Rows are points. The window is the flat piece filled in between its corners: a triangle in 3 columns, a solid with four corners in 4, and so on. A path goes straight from each point to the next, and from the last back to the first. List the points from which the path goes on through the window.

Window (4 x 4):
-18 -72 14 -3
51 5 -12 2
-14 63 1 2
-46 4 60 0
Path:
(1): -25 -16 35 -22
(2): -29 -18 41 40
(3): 13 24 10 39
(4): 21 13 -7 -35
(5): -21 -51 43 -23
(6): -16 -46 39 28
(7): -41 25 30 42
(8): -40 19 39 -23
(9): 23 12 4 -14
(10): 1 11 -7 50
(11): -19 -43 10 22
(12): -12 -38 15 -27
Through the window after points: 1, 3, 9, 11

Window:
30 -34 -68 -40 -30 -2
-15 13 72 -38 16 5
47 3 -47 0 -6 -8
-15 -23 40 39 56 0
-17 19 -56 44 28 11
8 34 -45 -23 57 22
Path:
(1): 19 -2 -58 0 7 26
(2): 7 6 -67 -17 38 -41
(3): 2 4 -23 -29 21 -46
(4): 20 10 -4 -10 11 22
(5): 20 5 -48 11 2 42
(6): 7 18 -55 -6 10 -35
(7): 9 8 -23 -38 24 -27
(8): 19 7 -13 -30 26 27
Through the window after points: 3

Window:
-69 5 -36 4 -25 2 -45 -1 -16
6 -12 46 34 18 81 29 -80 38
-19 -14 -71 20 -13 -13 -19 26 -9
-3 21 12 32 2 9 -26 15 -3
0 -9 19 -39 40 13 29 57 25
-12 17 -54 -14 -10 -16 -65 -14 -7
-5 -11 24 -18 14 -41 33 23 9
-12 36 1 -14 45 -6 48 24 3
-19 -53 38 49 89 46 11 -54 37
Path:
(1): -28 32 -39 4 -23 -13 -20 28 49
(2): -18 4 18 29 17 26 8 -30 61
(3): -5 -17 16 8 25 52 13 -42 -17
(4): -7 -28 -9 2 33 8 -3 19 -68
(5): -39 5 -22 27 14 -21 -24 10 64
(6): -16 -5 18 7 34 19 20 -3 67
(7): -1 -22 23 0 42 37 16 -4 -2
(8): -13 9 -28 -12 -10 -1 -17 12 -28
Through the window after points: 2, 6

Window (12 x 12):
23 -7 -3 33 1 -45 -27 -7 -2 -5 -21 8
14 -21 11 -38 -10 15 -19 10 40 -31 12 30
-22 28 -74 -13 -31 1 10 22 -11 84 2 -41
-4 12 23 -3 5 21 13 -6 -5 -48 -23 9
-22 15 -28 -6 -52 -10 50 32 -10 73 41 -45
-28 -9 4 51 -10 4 -48 -10 -3 -22 -3 9
4 30 13 -23 -22 0 -27 8 -22 -41 18 -6
54 -25 -23 44 95 21 2 4 -21 2 72 29
-16 4 16 -24 4 -17 -13 -50 0 -32 10 12
52 -5 -30 74 -32 -2 -36 -79 -7 -3 -4 25
4 2 32 -44 -19 37 -3 18 -14 63 16 3
-11 -29 -15 -18 -33 -12 -5 -15 -40 -34 -10 -4
Path:
(1): 5 3 -3 8 -3 -2 -19 -22 -21 -21 -4 41
(2): -17 19 -29 2 -18 -21 -3 4 -26 20 29 65
(3): 15 -24 -1 0 -19 2 -23 -25 -1 12 4 -47
(4): 13 -6 15 -26 5 29 -5 0 -2 37 15 -72
(5): -2 7 2 -13 -30 11 4 12 -16 42 18 35
(6): -17 30 -45 -9 -27 -7 2 8 -24 39 9 31
(7): 1 1 -28 -5 -12 9 -4 8 -1 26 3 -62
(8): 38 -27 11 1 16 2 -38 -24 14 -23 7 -55
Through the window after points: 4, 6

Window:
-12 -19 1 -11 31 89 -62 11 20 41 28 23 -28 19
-19 -23 55 -12 -35 47 -49 13 2 29 -39 12 -65 2
-20 -15 -14 59 14 12 60 24 -27 -47 19 -11 -2 -4
-35 73 -1 -14 35 -25 59 90 -16 6 4 8 -33 -10
16 -53 -34 7 59 32 12 24 46 50 -33 59 37 13
-52 -25 60 0 6 28 -51 23 6 83 11 -25 -14 7
-49 46 -17 -5 -51 24 72 49 -23 6 16 -19 8 7
18 -12 -5 59 38 37 -14 -44 70 13 4 84 54 -12
-7 28 -24 19 -31 -27 60 77 -74 -3 45 27 1 -27
-74 16 -31 -3 12 -6 31 8 -52 16 4 30 -9 7
-7 11 17 55 7 86 -35 -21 -39 65 -31 -7 -2 4
-5 6 3 0 17 17 18 31 -31 -57 -4 24 65 -14
13 -28 63 -30 14 68 -24 -48 -7 66 5 -8 -35 -1
-21 40 -42 -8 -24 -27 12 35 -38 0 7 -50 -20 -25
Path:
(1): -38 11 6 4 18 34 8 35 -2 25 6 21 -17 -57
(2): -5 17 16 9 9 2 4 25 -1 14 -8 12 -1 42
(3): -12 9 -6 25 -1 -8 9 4 -36 -4 9 16 -6 58
(4): -60 -7 -14 -2 21 44 27 28 -12 19 4 8 -12 -59
(5): -34 -4 5 -12 11 38 2 30 -6 17 -2 7 0 -48
(6): -6 20 16 12 -2 0 -6 8 -22 31 2 14 2 62
(7): 8 5 15 25 9 28 -16 -7 13 21 -3 23 4 40
(8): -24 -21 12 21 11 41 -7 1 13 24 -3 31 2 -43
(9): -35 4 -9 14 3 22 16 28 -16 11 5 -7 -5 -33
(10): -8 12 5 7 -6 4 9 23 -16 13 14 -12 -8 43
(11): -2 8 23 -5 0 20 -1 0 -16 26 6 -7 -12 54
(12): -30 -18 1 -7 6 64 26 19 5 39 -7 20 -9 -85
Through the window after points: 1, 3, 7, 9, 11

Window:
32 35 30 -1 5 20 -26 -6 26 -52 -1 -6 45 48
4 14 -44 -31 -7 17 14 30 -36 -35 -16 50 18 -30
-34 31 19 4 22 -11 1 45 -59 9 -10 1 -8 -23
-14 -49 11 -55 -32 -17 1 -22 6 42 -14 8 48 -17
-25 -46 -11 -22 -18 17 -26 22 -23 -29 10 9 -1 -37
21 2 -19 29 23 -5 -11 4 45 1 -11 -29 40 29
8 -4 14 17 -15 8 30 14 -38 2 5 34 -41 -23
-44 17 -9 -14 -15 16 -23 18 0 7 -41 35 -24 -26
-48 -18 14 7 -34 -21 60 -30 3 -4 -16 -38 24 -16
43 21 -8 1 27 24 -14 -51 -8 -32 -18 -42 14 18
-14 -26 14 21 -39 -95 -25 -57 30 9 -31 -33 55 4
-23 -14 38 10 20 -2 36 55 -43 -16 -70 25 -32 -45
-6 -3 16 23 45 -29 -26 -73 46 -16 9 -4 58 19
18 11 17 -17 18 -51 9 -39 52 -23 9 -45 12 0
Path:
(1): 4 6 8 -11 -15 6 -3 2 0 -14 -11 2 35 -24
(2): 28 44 11 10 -6 10 0 -21 21 1 -14 -10 43 -52
(3): -14 -7 5 -5 19 -23 12 -10 -8 -28 -18 2 7 61
(4): -13 -6 -13 -28 5 -3 9 -4 -7 -17 -22 13 9 38
(5): 12 18 2 9 -7 3 -4 0 -1 -28 -5 4 36 -40
(6): 27 20 11 15 -9 29 -15 -24 12 -4 0 -18 39 -50
(7): -17 -27 -15 -20 18 -14 -8 -8 -17 -36 -14 -2 -4 30
(8): -27 -44 -5 -49 15 -31 3 -5 -17 -1 -18 5 -4 39
(9): -7 2 17 -2 -13 -10 -1 -4 -4 12 -14 -4 32 -31
(10): -6 -3 23 17 -19 -3 0 8 -11 -6 -12 -5 25 -57
(11): -26 -18 -18 -33 15 -33 22 -5 -16 15 -31 15 -19 23
(12): -17 -19 -17 -23 11 -21 5 -6 -14 -13 -14 21 2 33
Through the window after points: 4, 6, 8, 12

Window (14 x 14):
40 15 -5 8 13 -8 -33 -30 42 -5 6 17 55 -14
1 -54 -5 -13 32 29 -15 -46 20 8 -8 35 60 -4
-22 20 -2 -22 -15 22 36 -14 -36 -27 12 -56 17 5
-33 -11 -38 13 -19 -38 19 -15 -34 -1 -8 -25 0 -14
6 -34 23 -29 8 0 -56 -24 27 39 31 0 27 -14
-6 -13 12 -47 53 -30 -16 5 23 1 -11 14 46 -5
-5 6 31 69 -4 43 55 63 16 21 -21 -13 -24 -14
4 -7 -42 -32 -39 11 13 34 -25 -12 6 1 12 3
-15 3 25 -33 -25 -11 4 -36 31 26 -6 40 50 -7
-17 13 -6 50 7 41 91 42 55 -1 33 -1 -67 -26
9 29 12 56 24 29 80 41 -26 30 40 22 -42 -7
3 14 -4 -29 21 22 -31 -34 15 19 -34 23 -6 -11
24 13 -19 30 11 30 95 33 23 60 2 -30 -25 -14
-40 16 -27 -20 16 17 -34 -10 14 28 8 11 66 -26
Path:
(1): 9 -1 7 -5 -13 1 31 6 -18 -6 6 -5 2 -80
(2): -17 18 -19 9 15 2 3 6 27 39 8 -14 7 55
(3): -14 4 2 16 5 5 23 -5 24 23 2 1 8 8
(4): 4 -3 20 1 13 18 36 0 -7 13 3 13 3 -84
(5): 4 -25 1 -13 15 25 3 -27 9 4 -6 21 34 -34
(6): -8 -26 -7 8 25 16 -6 -14 27 20 -2 15 35 34
(7): 4 -1 7 15 9 8 22 2 10 5 1 -1 1 18
(8): 22 -20 8 -7 0 35 48 14 -13 8 -4 6 -8 -85
Through the window after points: 5

Window:
-52 -83 16 60 14 -15 24 44 -13 5 -30 -39 -15 3
-13 -25 36 -19 -45 35 -15 -9 -84 -33 -35 27 -36 7
1 -34 -41 -2 -60 -37 8 23 36 22 2 -4 -2 13
-6 -1 -4 -53 44 -19 -37 22 -84 -14 89 -65 14 16
-61 -2 33 -16 -1 -31 -15 95 -5 -33 20 17 20 6
-14 5 -34 8 9 8 20 -20 -44 14 -61 13 0 19
-47 -26 -1 -6 -23 -26 29 28 -26 26 -20 -40 -52 -19
-23 31 -36 -8 -23 -45 -42 -32 37 14 31 -16 3 43
23 32 6 -3 -55 65 -5 22 54 -21 -29 -4 5 13
14 13 -34 36 6 -67 15 -25 25 -22 -21 3 -20 30
-27 -14 -25 -46 6 25 19 -25 16 -29 -54 23 -12 6
5 -14 -19 -13 26 20 -33 39 12 23 5 -15 -32 7
31 21 -1 -14 -25 -5 19 -71 35 35 -18 32 -5 18
15 5 -63 83 4 57 24 -8 32 -3 53 -4 -32 25
Path:
(1): -12 -19 3 -7 -9 8 23 14 -23 7 -6 -1 -20 65
(2): -8 -15 -7 -2 3 -18 26 14 7 -1 -23 1 -35 91
(3): -4 12 -12 17 0 2 -14 -11 -12 -18 -2 -3 -5 -29
(4): -7 -13 -29 16 0 9 -18 10 -1 -9 5 -16 -8 -14
(5): -15 4 -7 -6 -12 10 12 29 2 5 -5 -9 -22 52
(6): -14 -21 -9 -28 19 0 17 34 -25 -10 -1 -24 -32 84
(7): -3 -9 -13 -4 13 3 -28 18 -7 12 16 -18 -9 -14
(8): -5 -9 -8 11 -14 14 -9 -6 -8 -10 -5 -1 -17 -13
Through the window after points: 6, 8

Window, 14 rows:
-12 60 -24 -35 -13 34 26 9 -30 -50 -4 -14 -75 27
-7 36 -30 39 11 -20 -31 23 -40 -33 -10 -6 37 7
-24 -22 22 -25 6 -17 -32 3 18 -30 -14 -8 55 31
68 12 65 59 29 12 29 30 32 1 -6 16 -7 25
-19 1 -20 -20 -13 29 21 26 -25 -32 75 48 15 -9
-8 -3 7 36 23 -4 26 -15 24 -21 -32 45 -50 16
85 11 30 21 15 1 37 -28 84 -11 -3 40 93 49
-10 89 -24 -18 -66 -10 -45 30 19 21 0 11 8 -19
65 -2 1 50 -11 12 12 -34 1 24 -9 -14 -78 -27
15 -6 6 49 -51 0 59 -3 27 -49 -39 44 6 64
-7 -34 -7 66 22 49 3 -26 23 9 4 -11 1 5
-16 12 75 39 32 -13 19 -29 10 37 76 8 10 -11
-28 -43 -5 0 -1 12 20 -34 9 64 -25 26 52 24
33 37 -41 35 3 -36 35 77 24 -49 61 -3 32 17
Path:
(1): 38 24 -2 32 0 16 39 -5 13 -17 -31 -19 8 -54
(2): 35 -11 3 33 -5 -8 -6 -13 17 15 32 24 -29 53
(3): 16 2 17 23 17 -10 -36 -22 21 12 24 27 21 80
(4): 16 -2 25 9 3 3 29 8 31 -21 -14 5 41 -3
(5): -11 24 7 11 -8 -1 19 5 13 -20 -1 7 25 -10
(6): 3 24 -2 16 0 -5 -5 14 10 -8 10 24 13 40
(7): 36 18 9 29 5 -4 -3 3 14 12 28 27 6 58
(8): 31 17 12 28 4 5 33 23 29 -25 2 8 17 -7
Through the window after points: 1, 3, 7

Window (14 x 14):
-29 -23 -9 -24 8 0 5 16 3 17 -38 -20 21 -16
-2 29 0 21 9 4 94 -38 -42 -12 -38 24 -27 -45
19 -17 18 9 49 2 3 -78 15 -51 55 9 42 1
3 -17 3 -58 -26 -2 16 19 13 48 -28 35 -54 31
-6 3 -44 20 -29 25 49 -46 -76 -69 -8 8 -16 -17
18 -21 43 3 1 38 -22 50 24 8 -23 32 -25 -5
40 -36 28 23 -3 -34 -29 -55 -21 -10 41 12 17 -62
50 6 -9 -20 42 -25 -30 31 -13 8 -30 19 -29 -6
-2 -70 47 -9 44 -34 -59 10 8 16 -51 54 -39 10
3 -62 -16 7 24 -27 10 62 29 27 -8 49 -37 5
-10 -2 -2 46 40 17 -32 -64 -18 8 46 -2 -31 -24
9 -10 -26 -8 -21 -15 -30 20 85 18 -73 32 -17 9
39 -16 -1 41 4 3 68 -80 -45 -61 0 -69 -26 -31
-23 -5 34 -27 -1 -63 -37 63 55 -9 -26 19 -43 4
Path:
(1): 0 -43 -20 -31 45 7 -13 21 41 -4 -4 28 -56 -40
(2): 4 -31 5 15 -1 -32 6 31 9 14 -17 29 -16 13
(3): 9 -7 23 27 -1 -38 -5 21 -16 49 -14 2 10 43
(4): -4 -22 -8 -31 2 7 10 -4 11 1 -17 21 -38 -19
(5): 4 -38 -14 -20 12 22 8 -18 22 -35 21 5 -42 -74
(6): 3 -20 16 18 -1 -24 15 -6 -7 13 -18 25 -4 22
(7): 1 -17 6 47 -3 -4 4 -11 -15 15 1 20 10 32
(8): -1 -24 13 -24 19 -3 12 -21 10 -23 -16 15 -27 -46
Through the window after points: 1, 3

Window, 14 rows:
-26 43 -42 30 -25 -17 -51 14 -57 -37 5 31 30 7
35 22 -16 50 20 23 -48 -27 -4 -57 23 17 32 3
-25 -27 26 3 -47 -38 -13 29 -29 -30 12 0 -85 1
66 41 -35 -8 -12 8 -69 -15 -11 -6 13 36 28 -1
-45 -33 9 -9 -50 -17 -37 -28 -20 -14 25 5 0 0
37 54 -8 58 1 -20 -89 -52 2 -5 6 -40 18 -19
5 45 1 -25 52 8 -44 -6 -12 3 21 -3 16 4
-32 -59 42 39 -13 -39 -26 21 -28 34 -9 22 -34 3
1 -39 6 -13 -15 -69 -19 7 -41 -34 -4 -9 -1 17
-20 -28 95 -54 -27 -18 41 54 23 6 -62 -10 -24 -24
15 14 -14 10 0 6 73 59 28 48 19 -13 14 -10
36 11 -8 3 12 44 -71 18 -20 0 2 -45 36 -12
-15 -16 -20 11 -12 -7 -12 -33 -75 -10 -18 13 -22 -15
-3 -13 -24 -15 34 17 33 64 88 47 -44 -25 -8 -18
Path:
(1): 8 32 -6 -11 13 8 -26 -7 -13 3 1 -6 10 26
(2): 3 16 -3 -1 23 -11 -41 12 -17 -7 20 13 11 -34
(3): 16 -5 -11 -15 15 -16 -66 29 -11 -21 24 -21 18 -84
(4): 17 11 -1 18 -10 35 -38 -7 -19 4 -9 -18 20 40
(5): 9 12 14 10 -14 11 -23 -5 -14 12 -26 -10 7 48
(6): 1 -16 1 -10 8 -25 -23 17 -5 -3 9 24 21 -68
(7): 8 3 -5 6 2 -1 -40 20 -25 -7 9 -8 14 -28
(8): 5 16 -15 15 -15 19 -43 -2 -25 -8 -15 -15 8 33
Through the window after points: 1, 3, 7

Window (14 x 14):
-8 3 -52 -32 -26 10 35 -9 -2 47 -50 67 57 -7
33 33 48 -10 32 -17 35 -47 -8 -4 26 -38 -60 42
-18 -55 12 19 -61 83 12 -2 -12 -26 30 -40 14 -47
-58 0 -36 -43 -50 -7 -2 -27 -14 -3 -49 51 -2 -15
-6 27 -15 -40 64 -11 32 -63 30 -39 32 -7 -13 30
-48 -45 19 10 -51 44 -23 31 45 17 14 5 15 -16
-21 28 -40 -6 -56 -49 2 8 -5 3 -28 74 72 -60
-20 -76 -30 -6 -26 -9 7 22 -10 -13 -8 -5 15 6
-11 17 -26 -54 25 -16 56 -14 -6 12 61 -1 -57 5
-56 -39 18 45 17 75 -22 30 -30 0 26 -64 -8 -23
22 59 -21 -1 4 22 27 12 22 -40 9 -35 -45 22
9 29 34 -31 61 11 55 -7 -14 -53 36 30 -52 49
53 30 5 -68 56 8 -20 -21 -10 -25 31 10 -43 25
-18 50 9 -68 -33 0 7 24 -11 -15 -17 -4 63 10
Path:
(1): -20 29 -47 4 -32 25 -20 -1 -36 -11 46 31 34 27
(2): -17 -23 4 -45 14 -2 39 -11 38 -14 -31 4 -2 -35
(3): -25 -7 20 -40 18 16 43 15 18 -16 -39 -6 -1 -36
(4): -23 0 -17 11 -32 13 -2 -5 -17 -4 34 11 6 23
(5): -10 13 -44 1 -37 7 -24 -14 -17 -20 58 -9 24 39
(6): 5 4 23 -24 25 11 47 7 15 -6 -7 -2 -18 -17
(7): 22 -12 14 -56 57 37 51 31 8 -38 -20 -46 -57 -24
(8): -17 7 0 1 -4 20 6 -28 -9 -5 41 -8 -12 35
(9): -49 1 -22 19 -60 15 2 -24 -40 -11 37 26 15 52
(10): 11 3 9 -35 28 -10 18 7 17 1 -28 -11 -11 -47
(11): -13 -3 18 -49 18 23 40 7 23 -17 -28 -18 -21 -37
(12): -13 33 -40 -13 -26 -3 -3 -19 -37 -4 58 18 -6 68
(13): 4 10 -37 -23 -38 13 5 -8 -9 -9 34 36 19 33
(14): -11 29 36 -57 11 -29 33 -4 28 -15 -41 8 5 -41
(15): -11 -11 11 -4 30 19 24 18 -6 -20 -6 -19 -7 -17
(16): -28 -15 -1 -3 -7 30 1 -3 -20 -13 37 1 -16 28
Through the window after points: 9, 15

Window (14 x 14):
34 -31 -15 -8 22 -33 13 -43 13 -26 -20 -18 -49 18
24 -11 42 46 -24 -36 -16 27 -21 -21 25 -3 -31 29
53 -20 -50 12 37 21 -46 21 -16 -26 -10 -9 20 23
-40 0 -15 32 25 20 -11 -19 -6 -10 11 13 -6 -22
-15 -20 -7 11 34 11 -37 67 -40 -81 -24 -11 22 -1
0 -41 11 5 -10 14 39 29 -28 -5 63 -5 -18 -22
36 -70 42 15 0 -25 33 20 -39 -4 -22 -3 -10 -6
-28 2 51 36 -29 -34 -95 -8 88 -5 41 19 -57 -23
-57 -35 -71 -6 -10 -5 20 18 -43 64 90 25 -18 -25
1 -30 6 4 -57 -12 11 -12 -1 -4 -13 -48 1 -43
-30 -35 -19 42 22 2 5 8 30 -21 -16 -37 -8 -11
-17 23 -23 26 30 -30 3 42 22 -33 52 50 41 -6
28 1 -27 -30 32 16 -26 6 4 11 -29 -28 -2 44
46 -21 -17 -4 -52 -6 36 36 -26 39 20 22 -56 -5
Path:
(1): 23 -8 6 47 60 -22 -2 41 -14 0 -40 -52 -10 -45
(2): 12 9 11 9 -6 -42 -19 22 17 -2 -9 -29 -48 -47
(3): -6 -44 2 14 -10 5 -17 -26 19 -18 26 12 -10 23
(4): 0 -37 -3 -14 -10 7 17 -2 28 -12 -21 2 7 44
(5): 31 -9 -21 38 46 -34 -27 0 -36 -13 17 -37 -57 -52
(6): 18 -11 -18 11 13 -11 -11 19 -18 10 23 3 -16 -13
(7): -9 -44 -37 6 -37 20 11 20 6 -9 13 16 -7 25
(8): -20 -49 -8 -16 -9 33 32 -3 2 -30 5 22 14 43
(9): 23 5 -23 46 24 -46 -36 32 -8 21 15 -28 -34 -52
(10): 6 18 10 23 -6 -31 -35 5 2 10 10 -40 -21 -44
(11): -17 -54 2 8 -14 13 -20 6 32 -39 11 39 -16 25
(12): 5 -36 -10 -5 -5 3 -13 15 -18 -40 8 13 1 21
Through the window after points: 2, 4, 6, 8, 10, 12

Window, 14 rows:
20 -46 -63 -4 52 -91 -53 44 64 24 8 14 24 -12
33 -12 28 3 14 2 4 3 -26 0 31 16 12 -26
-25 11 -28 -1 -72 32 -4 16 31 15 -48 -8 26 0
-43 46 -5 -6 5 27 6 9 9 29 -8 -19 4 -25
8 -24 -24 15 -5 -95 -18 -19 54 18 -32 64 11 -30
-46 13 -21 29 19 46 -55 -8 -14 -4 7 -6 -18 -12
35 19 6 18 4 -24 7 2 -28 -5 50 -12 -52 -13
-37 -2 -2 -7 17 -4 4 -10 -39 -7 60 38 -39 11
-44 17 18 14 23 45 -19 22 16 -14 -39 -3 -17 32
17 41 -11 -9 -58 -49 -33 2 24 40 -59 31 58 13
-54 -3 -29 -1 24 11 -16 -7 -13 -13 -24 -55 9 5
-5 24 -29 -24 5 36 -9 -15 -4 -1 -40 26 -19 2
-26 13 22 -36 -21 10 -37 6 -3 -5 -23 6 -25 -19
-5 -9 23 -6 28 38 -18 -28 1 21 34 -29 -34 18
Path:
(1): -12 30 -33 -22 21 -15 -35 -37 19 -12 4 -2 15 -8
(2): -16 -16 16 13 -17 8 -7 31 -11 29 -26 -14 -9 11
(3): -16 3 -27 5 -3 27 -5 22 -12 29 -42 0 -45 12
(4): -23 21 13 -6 -4 7 -11 -24 -7 -12 20 7 9 -7
(5): -8 44 -23 -40 -15 41 -14 -44 10 -57 -14 26 -1 -2
(6): -13 -7 -12 18 21 -13 -9 35 -3 72 -28 -2 -15 -7
(7): -16 -10 -2 28 18 22 -18 22 -31 26 -21 -2 -34 14
(8): -31 17 3 -4 11 17 -18 0 20 -18 -12 -3 6 4
(9): 13 -7 -4 -15 -1 -27 -7 -2 30 -22 9 -12 -3 1
(10): -33 -1 -30 12 19 29 -42 15 5 60 -22 13 -1 1
(11): 13 -35 -29 2 10 -16 -25 11 -34 22 -24 -9 -17 -23
(12): -55 62 3 -12 0 18 -5 -17 55 -22 6 1 23 28
(13): -3 21 -7 -11 -4 8 -21 -27 26 -10 13 -14 39 -6
(14): -14 -13 -19 22 15 -17 -8 29 -8 31 -22 17 -43 4
(15): -8 7 -1 7 -8 -6 -16 25 0 28 -20 15 4 -8
(16): -36 39 -28 -23 -1 3 -5 -24 16 -18 0 -4 8 -17
Through the window after points: 1, 5, 7, 9, 11
